Every row gives one point. Two turns around zero, p and q, are shown by what they do to some points. Write where each new point lands after one turn and then the other. Backwards means that the second turn is done in reverse. Each puzzle has new turns, and all numbers are rounded.

Turn p:
[-17  17  30] => [-22  -5  31]
[ 31 -44   2] => [ 44 -29 -12]
[-61  54 -51] => [-75  51 -33]
[49 -9 -8] => [49 10 -2]
[ -1 -18  27] => [  5 -28  16]
Turn q:
[-6 23 -1] => [ 7 22  4]
[ 73  11 -45] => [ 67 -18 -51]
[-20  -4  48] => [-19  -4  48]
[-47 -31  -2] => [-56   0  -2]
Where do these land?
q, then p: [32  8 -6] => [33  6 -6]
p, then q: [-62   1  12] => [-62  12   3]
p, then q: [-34 -37   4] => [-40 -20 -24]
q, then p: [47 20 19] => [51 -3 18]
q, then p: [ -7 -32 -71] => [-19  23 -72]
q, then p: [24 40 43] => [35 -1 53]

Turn p:
[36 35 -4 65] => [20 23  8 76]
[-19  43 -33 -23] => [  0  56 -12 -23]
[ 20  51  12 -15] => [16 39 40 -1]
[ 11 -42  -4 -11] => [ 14 -38 -14 -14]
[-34   1 -37   0] => [-17  21 -41 -12]
[-13 -76  19 -44] => [ -9 -71  -9 -55]
[ -2 -12  46  27] => [-25 -30  27  27]
Turn q:
[-26  -2 -33   6] => [-19  -8 -37   0]
[-41  51 -20  19] => [-52  36 -29  16]
[ 34  30 -12  -3] => [24 40 -6 -3]
[-47 -25  -3 -40] => [-36 -37  -4 -42]
[ 61 -13  27 -33] => [ 57   6  41 -27]
[ 19 -40  41  52] => [ 24 -36  35  57]
Where do these land?
q, then p: [-69  -7   1 -30] => [-47 -10 -28 -51]
p, then q: [ 0 26 -5 36] => [-12  19  -8  38]
q, then p: [ 27  44  26 -20] => [-3 31 52 -1]
q, then p: [ 12 -97   1  23] => [ 35 -89 -28  16]
q, then p: [ 48  10 -12 -17] => [43 17 26 -1]
p, then q: [-18  23 -11   9] => [-21  22 -10   6]

Turn p:
[ -5  -7  39 -63] => [-34 -12  53 -37]
[ 10  43 -25 -18] => [ 18  25 -15 -41]
[11 20 10 28] => [26 20  4 17]
[ 40  10 -55  -8] => [ 39 -19 -40 -36]
[-36 -51 -40 -24] => [-54 -40 -39  -7]
[ 5 17  5 44] => [27 23 -7 31]
[-25 -33  66  41] => [-23   1  43  73]
Turn q:
[-1 11 64 32] => [-28   8  52  41]
[ 44   3 -97 -26] => [ 79  15 -55 -51]
[ -9 -34  15  21] => [ -4 -32   5  29]
[-26  25  -9   0] => [-21  23 -20   0]
[ -8  -4  26 -27] => [-25 -12  18 -19]
Where do these land?
p, then q backwards: [ -9 -35   2  48] => [-21 -23   0  52]
q, then p: [-22  -5 -56 -17] => [  3 -20 -46 -38]
q, then p backwards: [-23 -64  39 -25] => [  8 -72   6 -38]
q, then p: [  2   4 -25   3] => [ 16  -3 -14 -14]
p, then q: [ -2  18  27 -23] => [-29   7  24 -11]
p, then q backwards: [ 88  38  14 -20] => [ 93 -14 -15 -27]
p, then q: [-33  44   0  34] => [  1  63 -11   8]

Turn p:
[ 22  17 -50 -26  -5  60] => [-16  37 -20 -15 -22  69]
[ 55 -52  41   3  70 -44] => [ 57 -56 -40 -31  70 -21]
[ 24   8 -36 -35 -28 -29] => [ 25  44 -23 -22 -32 -14]
[-36 -19  15 -38 -13  64] => [-51 -25  28 -39 -29  35]
[-50  14  -5 -14  18  -9] => [-50   8  -2  -2   7 -27]
[-41  15 -35  -9 -38 -35] => [-21  34  -5  15 -45 -44]
[  0  25  52   7  21 -15] => [  6  -4  36  -2  48 -19]
[ 45 -51  23  50  -2 -17] => [ 64 -56 -10  24   6   1]
[-17  42  -6  61 -22  24] => [-12  17  33  70  -3  20]
Turn q:
[ 46  -3 -25 -20  32  25] => [ 41 -26 -22 -21  34  17]
[ 19  14  64  -5 -47  63] => [ 16   3  85 -34 -21  41]
[-23 -49 -13  16  55  21] => [-34 -63 -20  21  26  10]
[ 23   6  20 -39 -15 -23] => [ 17  15   7 -41  -6 -30]
[-10  17   0 -27 -53  10] => [  8  26   7 -26 -49  14]
[-41  55 -33  23  44 -66] => [-40  64 -58  39  39 -22]
[-14 -39 -14  52 -16 -31] => [ -8 -18  -1  62 -24 -31]
Where do these land?
q, then p backwards: [-50   7  -6 -39  52 -48] => [-46   2 -35 -39  61 -22]
q, then p: [-11  42  60 -42 -12  32] => [-36  17  53 -62  16   5]
q, then p: [-34  10  -2   6 -26 -49] => [ -5  36  17  34 -15 -37]
p, then q backwards: [ 30 -13 -42  48  -6  26] => [ -4   5 -60  35 -11  29]
q, then p: [ 45  -8 -47  -4  -9  65] => [ 35 -20 -19 -20 -16  77]
q, then p: [-45 -34  12  -1   1 -14] => [-24 -19   4  12 -31 -38]
p, then q: [ 52  -2 -29  70  30  10] => [ 42 -35  -6  57  39  41]
p, then q: [ 13  -2  53 -37 -30 -22] => [ 11   6  23 -54   6 -45]

Turn p:
[ 24 -14  11 -16  14  -6   3 -30] => [ 28  -9  17   3  19  -9  -8 -26]
[ -4  19   2  -4  33  22 -15 -35] => [ -3 -15 -17   9  31  27  -7 -33]
[ -9   4 -26 -12   2 -23  18   5] => [ 20  23 -17  12  -3  -5  -7  17]
[ 15  23  -3 -14 -16  15 -39 -26] => [ -2   8  -2 -22 -10  27  -1 -47]
[-35 -22  11   1 -28  -1  24  27] => [-11   7  -4 -16  -1 -29  31  41]
[ -7  12   9  45 -64   5  58  53] => [-19  15  34   6 -42   9  58  75]
[ 22   7  10 -20  22  23 -14  20] => [  0 -21   9 -25   8  21 -32   3]
[ 16 -17 -24   3  29  19 -40 -28] => [  5 -36 -24   6  -7   2 -24 -46]
[-22 -12  10  19   7 -55   5  14] => [-20  29   6  29   3 -43 -11  17]
Turn q:
[ 19 -24 -11  33  24   6  -1  -4] => [ 29 -14  -8  25  23 -13 -17  -6]
[-15  26 -25 -21  22 -22  36  41] => [-37  18  34  22   3 -32  37 -13]
[ 21  33  17  21 -38  30  16  23] => [ 34  25 -11  11 -27  24  44  11]
[-34   7 -21 -24 -32   4 -44  -6] => [-39  10 -15 -13 -33   3 -27  37]
[  7 -12  22 -16  -6 -13  -3  43] => [ 7  7 47 -7  4  7 10 22]
[ 24   3  -1   3 -41 -24 -36 -36] => [ 19  32 -22 -39 -17   4 -41   2]
[  5 -20  -2 -25   2  23  31 -42] => [ -6 -28 -36 -33  26  -7  20  -7]
[  3  15  -5 -11  40  -9   3  -2] => [-23   6   7  14  26   1  -2 -24]
[-30 -28  26  40  30   6  -3 -16] => [ 14 -57   4  21  -4  13 -25 -21]
Where do these land?
q, then p: [ -3  21 -75 -37 -27   5  10  15] => [-13  69 -25  25  -6   2  -7  48]
p, then q: [  3 -97 -15 -21  52  10  -1  12] => [ 19  10  47 -26  40 -54 -69  20]
q, then p: [ -9  22  14  -8 -37 -20 -17   5] => [ -5  24   6 -38  -4  22  19   0]
q, then p: [-11  24  16  11 -13   8  20 -45] => [ 41  -1 -25  -5 -12   5  29 -20]
q, then p: [ 13  28  19 -16  40  12  -6 -11] => [ -6 -30 -27  15  29  24  10  -9]
p, then q: [-12  15  26  13  11 -14   0  10] => [-14 -14  15  21 -14  15  -4 -11]
q, then p backwards: [  9  16   5   9  -8 -11  24   6] => [  5  -3  -2  -1 -26  -7   1 -22]
q, then p: [-28 -15 -46  23 -15   8  -9 -16] => [ -8  24 -16   9 -48 -31  -7  -2]
p, then q: [ 31 -25  28  21   2 -19 -18   8] => [ 11 -16  24 -30 -20  21 -28 -11]
p, then q: [ 8 11 28  4 -5 21 -2 16] => [-12 -26  12  -6   3  19  13  12]

Turn p:
[ 82 -14 -48 -18 -22  40  23 -28 -97] => [ 45  45 -74  24  35  80 -56  24 -31]
[ -2 -16 -14  19 -17  -4   2 -21  22] => [ -2  -2 -26 -12 -21  -3  23 -14  -8]
[ -7  15   7 -24 -16 -26   0  20  32] => [  8   3  41 -29 -11   1  15 -11  12]
[-7  3 14 26 15  9 28 24 46] => [  5   2   6   3  -4 -39  45  20  28]
[-28 -20   9 -21  37  33 -64   2  40] => [-41 -58  -3 -22 -17 -22 -30   0  52]
[-12  22  17   2  -8  38  28 -38  28] => [-26  18  -6  23 -47  10  25  26  16]
[-23  36 -26  24 -15  -7  20  21 -12] => [ -4  30  14 -16   7 -23  10  26 -40]
[-20 -24   9  -2  -8 -22  20  22 -33] => [ 35 -19  20  16   8  -7  -4   0 -35]
[ 24   1  20   4 -14  15 -74  12 -34] => [ -4  13 -10   1   6 -16 -78 -37  15]
[ -8  -3  12 -11  48 -77  19 -15   8] => [-16 -34  39  13  44  20  51 -34 -11]
Turn q:
[ -4  13  30 -23  27 -23  -6 -24  23] => [  9  43  24 -27  14  22 -10   1   4]
[ 20 -51  29 -19  -8  -4  24   9   5] => [ 21 -31  39 -21 -11   9  24  30   4]
[ -4  22  22  10 -15 -13 -12  34 -42] => [-33  10  -9   1  -4 -34   7  27 -36]
[-33  22 -31  -4  39  84 -23  -6   8] => [ 36   5 -79  21  55  14   3 -18  12]
[ 66  21  24  39  17  19   9 -23 -16] => [ 44  33  17  36 -16 -53  -6  17  18]
[ 19 -10 -53  35  27  25  17  21 -25] => [  0 -41 -25  29  16 -46 -13  -4  39]
[ 17 -24  14  18  30 -11 -31 -20  17] => [ 32   2  33   3  21   1 -38  -2  -8]
[-27 -19  24 -23 -23 -32  71 -43  20] => [-17  10  59 -20 -16  37  61 -27  28]
[ 20  -1  21 -28  -7 -18 -19 -28 -16] => [ 21  21  16 -35 -19 -11  -2  -8 -22]
[-45  33  -1 -54 -43  -1   3  44  18] => [-50   7 -48 -29 -21  53  25  20 -17]
[ 10   6 -88  32 -14 -56  -4  14  21] => [-55 -36  -2  18 -34  -2 -68 -39  31]
[-38 -13   8  16 -30  31 -30  22 -12] => [ -6 -25 -26  24  15  11  17   4 -53]
Where do these land?
q, then p backwards: [ 59 -15   6 -27 -13  42 -14 -10  -9] => [ -2 -48  -6   1 -44  24  26  33  11]
q, then p: [ -2  39 -22  38   9 -10  -1 -20  13] => [-51  17  -9  -5 -10 -23   9 -19  -9]
q, then p backwards: [ -6   2  -7 -25 -11  44 -28   1 -43] => [  1 -41 -39  43 -14  -6   8   1   0]
q, then p backwards: [  0 -32  50 -25 -39  39 -32 -20  -9] => [-17 -30 -31  -2 -42 -32  59   6 -15]
q, then p: [ 16  26 -15  -8  60 -21  15 -44 -16] => [-51   7  33 -17   5  28  28 -31  33]
q, then p: [-15 -13 -50  17  24 -13  20 -27   5] => [-37 -30 -21   7 -23   7  29 -25  17]
p, then q: [-25  28 -22  -9  -1 -36  32   9  34] => [-12  14   9 -26   2  -2  57  31  16]
p, then q: [ -7 -23  38  22 -52 -53  11  59  -2] => [ 25  44  63 -20 -51 -45  -5   6   0]
p, then q backwards: [  3 -37  32 -20 -19  23 -64  36   6] => [ 58 -19 -62   0  24 -19 -13 -18   5]
p, then q backwards: [-22  23 -10  37  42 -16  61  13  21] => [-24  -6  57  15   2  22  42  24 -43]
